Each row is a point. Any point is a mix of the corners, with weights that add up to 1. It lies inside the corners' shape when no weight is negative. Is each point inside? If not, which corners have a negative weight?
(in the rows, 128 means zero)

Corners:
(1): [189  59 167]
(2): [128 161  96]
(3): [ 91 124  64]
(4): [143  58 201]
Points:
[166  88 164] => outside (3)
[119 117  84] => outside (4)
[157  71 198] => outside (3)
[123 115 135] => outside (1)

Corners:
(1): [104 160 109 200 136 102  60 222]
(2): [121 103 117 124 110 210 145  85]
(3): [197 131 128  92 127 194  99  53]
(4): [ 47 147 189 163 152 169  89 110]
(5): [249  72  35  95 174  91 111 101]
(6): [ 46 162 181 103 146 149 114 142]
(7): [ 89 140 207 120 112 203 172 133]
(8): [147  88 137  68  79  30 140  86]
(9): [202 128  28 157 187  92 136 121]
Points:
[ 91 166 160 158 156 178 101 128] => outside (2, 5, 8)
[119 105 163 107 113 148 130  83] => outside (1, 6, 9)
[144 117 128 101 134 137 127  93] => outside (1)
[124 125 130 124 144 140 125 101] => outside (1)
[128 122 131 105 138 120 121 119] => inside
[108 126 134 136 137 143 121 123] => outside (3)
[162 110 103 108 114 146 102 105] => outside (4, 7, 9)
[144 117 114 109 142 141 120  83] => outside (1, 7)
[144 128 118 127 151 120 107 117] => outside (2)

Corners:
(1): [103 158 182 102 131 147 188 162 105  65 134 121 143  94]
(2): [137  64 144 163 126 135 100  76 164 128  87 108 160 166]
(3): [ 81  86 149 120  97 129 107 106 130 153 200  90 125 153]
(4): [140  67 138 140 143 147 129  88 149 183  98 106 157 156]
(5): [ 84 249 167 139 134 128 173 184 142 127 156 170  40  67]
(6): [ 90 178 132 167 127  91 171 182 158 119 144 142  86  79]
(7): [ 91 163  96 131 136 189 136 123  90 105 145 128 131 114]
(8): [168  91 132 108 126 146 133 101 162 153 172 143 148 161]
(9): [103 200 120  95 113 111 183 181 171 128 140 127  62  89]
(10): [ 89  45 134 126 159 130  92  92 133 150 117 154 143 161]
(11): [158  75 182 155  86 148  87 131 122 154 125 123 142 108]
(12): [110 205 120 133 152  76 153 155 112 126 133 151  92  88]
(13): [120 158  99 145 168 132 118 139 135 100 136 117  95  59]
(14): [111 115 134 129 119 112  95 124 155 156 127  95 182 110]
(15): [122 109  96 127 101 135 120  78 130 145 148 129 150  97]
Points:
[115 162 134 132 125 123 153 143 133 123 148 134 107 100] => outside (10, 14)
[108 129 142 133 131 129 125 128 141 143 134 130 125 116] => inside
[138 141 129 135 116 123 135 129 159 157 134 126 135 118] => outside (1, 3, 10, 13)
[117 153 128 134 120 128 140 137 133 123 138 141 109  94] => outside (3, 4, 14)
[107 144 132 131 139 123 141 134 142 127 137 129 115 118] => outside (11, 15)
